Every row gives one point. A path goes straight from each point to the next, and from the last back to the first. The post is the endless flat space through its rows: a point in 2 columns, a line in 3, a plane in 4, and so on, so that a path can go around it. Count how often the path circles the post. Going back the other way cancels.
In the rows, 128 means zero.

Post (2 x 3)
[[131 125 134]
 [126 149  55]]
Path (15 x 3)
[[138 161  55]
 [144 146  34]
 [133  87 131]
 [ 89 123  76]
 [127  88  52]
 [145 123  57]
 [176 158 118]
 [131 161 157]
 [170 161 118]
 [180 145 116]
 [164 171 132]
 [ 76 186  76]
 [ 91 118  85]
 [107 136  80]
 [108 179 121]]
Times around: 0

Post (10 x 11)
[[124 145 103 115 164  47 119 111  94 134 160]
 [ 88 169 157 122 149 161 121 198 158 129 121]
 [161 161 118 155 107 103  11 162   9 105 164]
 [102 139 138 104 195 183 135 125 116 136 162]
 [108 162 160 138 101 162 146 103 132  78  91]
 [139 164  74  89 136 105 102 122  90 118  69]
 [ 64 156 182 143 249 217 130 196 194  65 104]
 [119 137 126 126 145 155  81  82 160 132 138]
 [116 151 131 194 175 177 138 136 138 153 108]
 [145 163 151  52 152  52 144  61 111 183  58]]
Path (25 x 11)
[[ 93 150 103 149 163  88 160  90 105  65 138]
 [ 94 172  92  60 141 111 110 172  86  79  19]
 [122 130 125  29 179 191 105 137 115 108  90]
 [174 137 146  99 126 179 119  98 114 136 120]
 [135 186 146 102 136 124  95 144 140 141 124]
 [115 202 159 112 164 152 150 105  86 182 109]
 [142 199 107 125 132 163 134 176 133  88 105]
 [157 165 111 139 135 134 149 122 163 119 132]
 [149 195 165 112 172 195  81 131  55 129  95]
 [ 76 174 168 116 174 135  82 162 107 102 160]
 [110 113 157 104 184 139 123  60  14 153  90]
 [128 152 205 113 126  84  92 146 109 158 108]
 [155 158 134 161 153  98  97 182 153  95  83]
 [103 179 158 149 225 155 158 175 102  53 106]
 [122 198  97 131 211 156  79 121  75 173 101]
 [ 67 150 108  90 210 144 151 122 132 163 100]
 [ 77 121 143 160 186  97 115 152 125 124  99]
 [152 101 158 107 157 183  91 113 146 101  96]
 [103 109 134 137 126  91  89 158 115 118 165]
 [ 82 141 117 200 170 167 125 171  78 106 167]
 [ 98 193 141 172 132 163  96 163 118 107  72]
 [ 96 191 136 118 165 135 156 143  42  72 148]
 [ 87 168 114 118 194 134  70 138 139 111 121]
 [137 160 128 197 217 140  84 102 123 122 116]
 [109 192 138 110 187  88 128 131  85 156 179]]
Times around: 2

Post (17 x 18)
[[117  93 160 118 123  70 128 122  90  76 125  74 140  94 139  97 102 124]
 [116 154 114 142 166 149 149  80 106 117 184 138  91  81 108 115 141 147]
 [186 126 143 113 125  78 126 149  99 187 126 120 165 131 164 133 167 149]
 [124 134 115  97 127  85  87  89  96  72 139 188 177 136 185  87 124 142]
 [116 104 161 151 135 157 101 128 107 135 178 119 152 142 149 166 150 100]
 [133 119 114 195 112 145 112 144 153  96  96 162 110 136 139 100 113 159]
 [110  76 203  60 111 135 139 115 119  96  53 146 177 115 141 140 182 132]
 [135  98 176 195 124 116 107  88 104 162  91 152 116 158 112 176 182 120]
 [148  72 161 139  52  84 150 103 154 134 132  25 106 129 163 177 166 135]
 [113 117 127 185 166 149  53  78 152 149 120 145  91 121 161 156 109 156]
 [142 160 154 104 140 130  62 150  93 134 133 119  93 137  90  69 152 151]
 [136 135 135 139  92 147  90 147 115 112 159 192  99 125 134 145  56 131]
 [112  75  98 161 127 144 163  59  65 122 113  81 102 137 123 176 141 107]
 [108 125 162 126 122 140 117 100 123 111 145 127  96 119 183  83  70  94]
 [140 194 119 112 249 129 169  81 118  83 155 142 115 145  57 125 160 132]
 [167 124 142 146 115 108  86  94 127 132 121  76 162 123  76 106 149  98]
 [196  98 149 140  83 120 115 181 125 129 131  97 103 104 107 207 204  41]]
Path (20 x 18)
[[179 109 150 114 180 100 108 120 101 142 105 167  99 189 156 126  91 125]
 [137 105 189  92  89 104  96 129  91 153 167 104 116 114  95  93 135 114]
 [ 95 106 156 140 128 146 120  70 165 127 136 111  71 147 150 184 155 111]
 [129 198 148 114 151 110 137 142 142  85 137 152 142 101 130 106 179 107]
 [128 138 158 110 148 151 132 114 114 127 116 104 131 159 151 154 150 117]
 [ 76 162 201  66 148  95 109  96 122 130 128 122 103 135 116 139 128 127]
 [121 107 163 157 126  92 115  68 133 136 126 162 185  68 101  96 140 125]
 [137  57 125 145 125 111 116 134  73 107 155 106 138 151 123 113 104 146]
 [137 107 165 135 133 111 123  89 103  78 130 138 153 146 134 140 146 168]
 [164  63 115 145 120 113  87  81  92 152 135  90 117 114 134 173  98 135]
 [131  89 144 162 166 101 142 128  97 134 128  77 102 176 131  76 176 127]
 [ 94 146 148 142 115 153 124 154 112 130 181 175 114  95  88 140 122 114]
 [119 140 116 109 113 130  46 104 101 146 129  63 116  76 103 155 128 119]
 [124 121 132 160 100 118 111 120 122 107 128 143 175 153 168  89 134  75]
 [123 104 145 113 116 121 135 137 113 138 115 102 100 114  92  96 110 107]
 [141  68 141 130 144 134 106 146 173 145  99 156 113 114 183 126 103 126]
 [172 137 125 120 172 120  74 124 100 111 105 152 121 154 154 104 149 128]
 [145 129 164 149 133 130 105  90 113  83 107 138 176 103 153 130 131 101]
 [124 170 149 139 136 144 115 102  74  73 145 132 127 157 151 110 119 122]
 [171 111 179 164 112 136 105  84 125 183 109  64 133 137 141 103 138 146]]
Times around: 0

Post (17 x 18)
[[ 98 147  83 141 155  87 157  99 118 156 102 122 132 137  68 108 138  52]
 [133 125  97 111 121  98 141 110 141 115 153 158 161 162 158  90 135 113]
 [121  89 149  98 110 107  62 135 133 163 119 146 161 144  98 151 100 121]
 [136 171  94 137 101  77 154 179  94 108 114 116 107 121 182 104 106 135]
 [ 52 104 131 121  62  74 118 104  80 150  91  95  96 134 176 117 120 134]
 [169 162 132 155 181 159  46 146  50 102  71  57 133  85 170 110 176 171]
 [107 125 138 183  94 155  86 117 140 156 139 121 116  91 148 163 169 101]
 [167 164 131 159 160 160 121 110  46 103  97 100 139  99  96 162 138 150]
 [133 171 120 121 114 103 116 125 143 105 131 103  96 168 143 134 103 139]
 [178 150 116 114 109  87 124 122 157 159 129 122 146 121 134 106 162 149]
 [119 121 120  79 168 133 146 104 185 120 173 158 119 135 101  99 144 155]
 [108 120 133 131  94 155  85 113 111 182  63 127 178 126 106  97 105 128]
 [131  88 147  78 145 119 132 106 222  62 153 123 128  98 169 122 128  98]
 [185  76 104 113 129 178 180 153 118 101 153  94 149 148 117  97  70  88]
 [133 105 156 136 119 104 119 139 132  93 164  94  99  98 185  43  76  58]
 [178 149  77 112 148 114 131 120 145 124 132 225 105 155 109  81 241 143]
 [135 152 105  86 133 177 157 122 100 111 156 162 114 137 115 135 164  90]]
Path (27 x 18)
[[157 127 127 140  99  32 183 167  69 165 127  92 213 118 147 100  61  68]
 [161 148 128  91 128  43 120 110 128  87 143 108  97 190 137 129 156 146]
 [104  98  86 109 111 126 109 102 163  68  97 142 126 131 116 118 150 127]
 [161 122  69 115 126 166 159 146  98 130 118 128 162 150  92 124  75  98]
 [168 129 119 115  99 197 111 136 159 141  84 118 171 187 140 102  42 154]
 [ 89 160 153 109 115  90 204  95  89 134 118 154  66 100 139  56 142 119]
 [167 139 136 115 140 106 184 142 124 135  59 125 182 128  69  80  74 112]
 [152 107 100 168 128 145  72 137  98 105 130  65 175 143 128 145 161 167]
 [177 142 116 145  93 161 104 168 142 155 155  71 139 113 107 124  53 113]
 [118  57 140 142 151  99  63 102 184 106 123 119  77 125 129  96  87 114]
 [129 160 112 173 121 131 132 115  24 140  55 115 101 189 156  53 135  89]
 [ 76 135 162 150 148 203  43 119 137 135 155 141 130 176 122  98 133 128]
 [117  96 163  87 129 137  73 130 138 117 120 112 156 129 135  75  97  92]
 [130 132 134  60 160 100  80 130 137  93 137 109 141  96 136  85 170 147]
 [144 113 100 134  81 176  91 143 166 186 142 149 147  83 130 136 118  59]
 [187 127 128 119 145 202 100 150  64 142 141  99 150 150 152 111  63 123]
 [145 142 161 224  93 119 101  67 156 249 138  91 166 121 137  87 163  98]
 [137  90 181 121 117 135 126 125 109 117 113  95 144 104 133  93 145 116]
 [ 97 211 119 118 144 109  95  71  90  92  87 122 153 112 115  79 164 136]
 [100 129 139 104  83  53 133  79  91 137  94 160 135  72 164  83 119 183]
 [125 167 114 152 167 123 138 112 151  99 183 134 103  93 191 127 127 142]
 [163 119 173 141 110 173  64  96 128 169  82 148 205  98 189 140 188 147]
 [ 91  82 113 134  81  88 165  85 154 139 138 120 146 111 212  91 226  96]
 [ 66 170 128 107  71 156  93 117  58 199 154  99 128 160 109  91  86  86]
 [139 146 115 114 140 145 158  93  93  68  80  73 139 121  99 141  77  97]
 [189 132 116 142 127 112 146 123 114 139 143 102 148 147  72 134  61 111]
 [106 162 140  87 144 176  91 108  94 148 104 132 154 151 172  77  80 126]]
Times around: 5

Post (17 x 18)
[[118 132 108 139 134 117 102  91 144  94  92 138 113 155 171 127 164 158]
 [133 135 112  63 140 126 185 128 131  92 101 114 114 120 123 172 142 149]
 [103 168 166 134  83  27 161 141 126  93 124 116 138 131 111 144 197 131]
 [121 121 122  88 133 131 135 158  89 102  90 144 166 162 146 139 138 116]
 [138 146 151 160  80 148 221 132 118  67 100 119 109 105  91 138 156 108]
 [119 136 148 156 152 145 101 119 118 114 135 149 129  70 138 117 132  94]
 [109 108 103 147 124 110 109 127 137 164  94 150 136 141 172 149 103 132]
 [ 98 116 141  83  92  85 117 113 105 113 154 140 154 148 154  76 121 129]
 [143 139 106  80 109 145 127 121 147 122 133 111 171 159 116 159 136 132]
 [121  91 128 151 141 137 136 152 129  91 128 127 101 136 150 124 145 101]
 [102 140 106 123  86 112  93 127 123 130 148 164 122 107 152 165 157  98]
 [112 103 123 130 125 122 131 142 118 128 150 185 155 134 129 142 140 155]
 [117 131 113 175 107 138 135 145 188 205 105 149 109   7 150 147 222 117]
 [141 149 105 102 109 125 143 181 117  97 108 142 132 155  99 128 109 140]
 [108 140  43 117 155  99 142 122 102  94 127 125 180 145 145 108 125 126]
 [133  90  83 132 125 129 119 119 162 236  81 175  94 156 105 153 170 126]
 [133 145 138 141  92 134 137 135  72 120 156  95 124 107 124 136 156 137]]
Path (17 x 18)
[[121 147 108  46 183 157 131 126 141 140 133 109 123 106 136 124 149 140]
 [ 97 146 129 123 107 139  93 153  72 157  58  97 108 176 160 161 130  94]
 [110 121 132 156 114 173 149 128  99 103  76 210 137 117  79 137 123 122]
 [110 121 160 129  89  72  96 112 145  70 119 155 113 140 130 152 149  95]
 [159 119 134 128 168 146 126 122  84 120 128 160 135  80  98  90 147  86]
 [126 139 111 123 110 126 135 156 122 117 136 149 116 118 148 128 144 124]
 [111 162 166 142 127 123 134 200 112 109 163 134 121 132 107 150 130 115]
 [102 171 122 151  85 132 139 123 118 118 139  65 119 140 106 118 153 112]
 [ 80 120  98 152 123 113 163 114 155 118 144 142 141 114 148 160 169 137]
 [117 137 104 120 116 130 140 144 117 112 139 188 144 161 119 150 154 158]
 [115 133  73 128 137 135 209 136 111  97  78 140 136 116 169 102 127 103]
 [103 149 127 107 124 104 120 149 145  44 159 113 110 170 168 171 115 128]
 [ 84 145 100 119 117 122 145 160 149  99 119 164 186  98 136 102 158 124]
 [126 127 151 122 131 121 132 142 118 127 102 102 169 112 101 147 116 135]
 [124  93 137  89  92  68 135 158 102 127 116  61 122 155 163 113 162 100]
 [146 105 181 143 116 149 133 185 146  90 142 179 140 132 105 139 136 117]
 [142 117 122 114 108 127 157 152 159 110 139 148 151 159 155 125 158 104]]
Times around: 2

Post (17 x 18)
[[159  95 102 137 166 103 114 110 134 123 131 131 133 119 100 170 117 126]
 [120  93 129 133 149 118 112 150 135 119 153 115  97 101 134 158 108 138]
 [151 107 132 126  99 146 180  93 156 132 109  86 139 108 107 113  85  96]
 [127  98 175 151  98 111 120 113 132 130 117 130 130 123  96 110 125 140]
 [135 130 110 160 149 140  97 151 142 145 157 162 100 144 110 130 108 116]
 [186 108 158 133  76 168 177 113  97 134  75 109 139 126 123 137  79 125]
 [137 116 104 146 151 106 118 138 143 138 166 155 148 151 182 150 118 118]
 [148 127 102 117 166 139  99 143 135 134 168 135 122 161 136 116 101 156]
 [104 124 110 116 131 122 152 103 122 138 121 130 114 144 121 157  96 144]
 [142 145 126 132 152 105  90 142 138 104 158 137 146 156 137 149  92 130]
 [155 169  93 125 154 101  97 139 133 142 171 134 109 126 173 123 106 113]
 [136 123 151 175 139 139 144 108 120 126 153  97 120 133  98 155 133 132]
 [132  95 130 137 105 123 159 149 115 131  97  98 111 131  86 146 136 133]
 [129 143 101 138 150 137 108 140 125  95 141 153 132 128 162 123 133 108]
 [145 100 126 102 117 119 129 102 121 140 145 137 115 157 133 158 108  96]
 [159 118 152 100 101 166 180 134 109 146 108 134 163 107  86 109  94 105]
 [144 119 113 126  90 166 139 124 102 157  98 107 181 109 121 117  89 117]]
Path (24 x 18)
[[184 137 150  97  97 120 111 107 163 115 134 104 116 117 109 116  74 115]
 [178 104 149 152 140 165 144 128 132 153 143  48 111  96  59 151 110  83]
 [159 157 141 141 126  94 117 114 113 166 138 172 138 129 125 101 116  92]
 [104 111 127 144  86 149 147 112 152 128 103 104 102  96 101  74  89 120]
 [166 114  86 172 144 160 133 114 117 135 116 130 148 186   7 181 130 171]
 [195 131 165 126 143 108  64 169 162 113 153 138 132 131 113 117 110 114]
 [108  93 127 121 143 127  96 153 131  88  89 114 128 102 115 144  90 113]
 [164 124 127 124  81 109  92 117 100 135  80 161 171 146 154  89  66 124]
 [165  71 161 108  60 132 119 124 119 124 118 175  80 115  77 112  99  91]
 [163 117 153 209 110 160 125 134 128 127 128  82 183  98 157 195 113 120]
 [125 133 111 116 108 115 126 122 114 158 106 124 151 151 140 119 125 125]
 [124  68  88 152 115 104 121  89 122 139  82 100 118 138 113 148 109 115]
 [134 113 132 149 110 137 142 108 139 138 133 103 147 174 161 117 105 111]
 [134  79 182 169 140 211 114 127  97  94 102 147 170 177 109 141 132 151]
 [177 157 118 147 139 118 107 135 149 115 170 124 125 131 137 150 113  77]
 [191 107 109 157 122 148 148 115 128 126 119  93 144 137  56 127  97 147]
 [ 92 133 138 127  93 137 186 114  99 120 100 132 117 115 138 120  80 115]
 [ 71  69 190 133  81  81 103 161 122 140 116 118  97  77 165 114  99 124]
 [ 81  82 122 112  88 130 170 145 125 129 106 144 120 170 113 148 109 113]
 [153 111 113 136 106 151 160  94 140 121 132 134  92 135 126 129  98 135]
 [148 159 148 175 156 113 123 141 150 208 211 126 111 106  93 103 143 121]
 [129 106 145 136 159 158 108 135 104 111 117 145 123 145 113 122 140 126]
 [143 110 121 133 137 115 109 152 118 139 120 131 125  55  65 114 129  94]
 [146 131  98 146 118 212 161 119  94 129 119 120 132 139 129 117 115 130]]
Times around: 3

Post (17 x 18)
[[ 94  41 117 150  59 133  92 128 150 130  43 148 130 169  92  86 132  84]
 [170 139 119 162  87 168 107  98 165 122 160 161  83 101 114 142 113 153]
 [124 100  73  61 105 122 178  85 148 161  94 200 153 166 134 132 140 142]
 [131 144 106 164 124 153 159  56 121 114  93 167 168 112 155 126  98 163]
 [152 140 151 178 131 181  93 127  88 169 144  88 155 152 157 182 123 140]
 [ 97  72 116 158 190 180 118 139  91 195 113 177 140 169 152 104 154 125]
 [108  74 154 170  84 143 143  97  99 133 165 134 147 144 136  46 118 143]
 [123 149  96 118 140  36 121 121 108 137 105  95 131  51 151 191 136 124]
 [124  92 202 125 180  50 116 126 181  68  91  93 117 143  98  90 146 137]
 [171 155 144 137 175 149  68  95  96 166 168 173 180 128 222 151 155 173]
 [165 185 158 129 153  85 112 103  87 197 120 203 144  77 129 144  87 136]
 [177 121  61 118  73 192  88 155  99  97 115 139 119  95  89 102 131 185]
 [ 88 136 149 152  91  80 175 148 155 167 115 157 172  55  96 204  85 102]
 [143 160 161 134 137  88 157 192  57 115 132  98 137 149 188 126 199 139]
 [148 128 131 119 138 152 174 100 162 153 143 143 163  43 149 100  60  87]
 [106 121 115  95 111 188 164 107 117 136  52 128 148 133 126  49 195 138]
 [111 183 171 147 175 146  76 109 153  61 150  76 132 119 105 110  87 131]]
Path (23 x 18)
[[148 101 126 131  71  81 138  92 137  78  42 127 171  98 136 100 164 135]
 [140 120 201 149 105  82 104  89 139  73  15 174 102 137 123 134 173 128]
 [ 95  70 158 182  41 166 120 122 136 213 132 143 165 208 147 213 104 110]
 [109  98  76  61 162  98 109  69 141 203 107 161 171 126 143  64 102 107]
 [175 171 154 157 107  86 110  83 127 203 106 178 153 138 165 194 105 161]
 [111  93 149 144  68  95 187 134 119 143 197 165 125 116 125 148  81 166]
 [ 64  96 150 108 164 168  50 103 137 190 132 134 158  82 121  84 135  81]
 [133 128 137 143 157 125 138 104 136  62 146 139 132 154  98 177 119 154]
 [109  37 173 147 110  88  83 103 110 180  85 104  92 119 122  77 185  96]
 [143  67 123 146 193 118  82  63 161 160  56 149 177  59 127 132 134 148]
 [169 145 100 108 182 139  50 124 145 113 133 112  91  61 126  50 171 160]
 [135 134  94 136 116 208 182 155 131 117 128 185 201  99 159  82  88 164]
 [128 140  71 142  96  58  92  86 122  55 160  38 217 155 153 157  72 162]
 [187 155 136 153 179 116 125 143 150 126  89 171 141 101 118 155 137 143]
 [116 103  91 154 124 114 154 147 100 187 108 120 158 159 164 146 144 134]
 [147  49  53  56 173  80 158 122 164  96 209  87 131 153 116  86  52 151]
 [121 144 174 149  97  99 162 134 209 169 120 154 174 147 156 230 199  85]
 [146 175 151 160 144  84 181 109 144  74  80 186 102 101  95 181 134 183]
 [110  91 184 183  72 131  65 227  92  76 135 129 112 108  92 109 126 155]
 [ 85 160  99  52 197  47 125  88 107 169 123 110 141  78 166 113 113 146]
 [ 70 110  83 150  95 226  98 148 103 102 177 121 110 139 141 105  69 162]
 [138  81 157 177 100  90 129 114 140  97 110 156  98  43 104 147  89 135]
 [157  58 112 101 127 132 145 114  96 103 162 110 159 160 129  71 154 157]]
Times around: 0

Post (17 x 18)
[[145 150 192 145 115  95 201 150 136 137 115 190 111 166  53 170 106  82]
 [110 132 135 134 110 177 104 125 138 135 111 102  61 156 177 129 131 134]
 [143 108 190  67  72  89 161 133 185 137 128 149 173  75  52 135 116  76]
 [126 173 140  95 126 127  81  92 154 107 179  97  91 104 152 147 126  90]
 [139 108 173 182 115  72 104 164 170 144 142  89  71 135 124  91 146 119]
 [110 129 138 132  86 105 116 136  71 116 146 110 110 104 129  77 148 147]
 [100  80 117  59  83 141 119 123 122 120 128 125 135 156 195  80 107 197]
 [ 77 139 165  97 163 145 136 134 141 157 121 109 142 122 133 105 108 158]
 [188 119 142 179 229 177  64 126 148  96 125 127 125 134 131 135 131 130]
 [ 85 125 200 160 116  54 172  51 141 168 127  84 129 109 203  84  99 186]
 [117 192 118 111 119 137  98  64 135 162 131  77  63 164 149 125 124 144]
 [124 137 168 103 175 140 110  88 131 149 116 127 131 154 156 126 152 134]
 [126  80 105 135 173 103 122 143  37 143 155  97 126 103 130  76 130 110]
 [135 151 171  66 100 142 101 102 139 133 129 107 166 134 143 109  72 129]
 [ 96  77 168 115 190 113 127 103  76 140  78 142 111 156 158 143 110 175]
 [ 84 145 122 122 142 133 104 129 132 141  75 162 116 147 176 161 118 136]
 [118  88 155 112 126 134 108 143  96 169 175 122 122  93 132  82 108 156]]
Path (24 x 18)
[[ 92 135 190 165 181 100 141 110 118 132 172 104 145 151 116  90  79 146]
 [150  65 168 117 131 103  96 127 176 115  87 124 103 140 118  88  92 154]
 [126 188 186 182 119 140 100 159 159 178 149  71 110  82 116  65 130 128]
 [111 116 174  87  62 137 141 162 109 147 191  84  56 171 136 104 151 153]
 [152  28 141  59 149  30  90  97 103 123 119 154 163 110 124 158 119  77]
 [ 81 131 156 113  75  71 139 102 162  96 127 143 126  80 101 100  85 168]
 [156  49 148  81  51  96 134 132 150 151 130 113 139 112 167  68  91 150]
 [169 130 210  79  57 191  66  82 177  69 131  74 171  57 185 141  74 154]
 [146 119 162 142 119 109 138  91  94 120 207  93 123  90 135  99  89 142]
 [124 142 202 109 178 122 133  62  79 168 149 155 177 188 113  57 117 204]
 [ 73 143 162 128 180 129  95 117  78 110 105 180  97 169 228 142  96 187]
 [107 108 135 121 115 132 137 145 202 204  32 146 113 165 162 118 109 141]
 [177 146 158 118 215 126 110  92 133 118 119  82 156 147 153 138  75 154]
 [ 76 167 127 121  64  82 128 149 122 118  89 131 156 121 162 126 170 117]
 [146 144 159  47 142 151  75  34 190 121 201 132 171 167 152 110 119 130]
 [133  71 224 115 136 143 131 105 148 126  82 164  83 198 142 104 129 192]
 [147 150 149 139 139 145 113 162 143 151 171 134 126  98 122  84  87 118]
 [122 167 221 106 151 163 156 154 124 114  91 104 108 138  90 123 119 145]
 [136  78 191 169 221 140 143 173  61 118 133 106 133 181 114 133 124 137]
 [ 79 146 135  62 132 185  58 121 175  88 140 131 154 108 138 174  96 127]
 [ 56 133  65  55  93 104 112  78 141 193  86 150 163 111 197 115 152  72]
 [182 128  88  80 218 165  16  61 178 149 157 128 146 183 249  84 109 194]
 [110 142 183 111 140 171 119 163 182 103 155 103  96  89 146 141 167 125]
 [106 100 160  86  77 160 112 125 108 114  49 160 123 134 124 190 127 123]]
Times around: 5
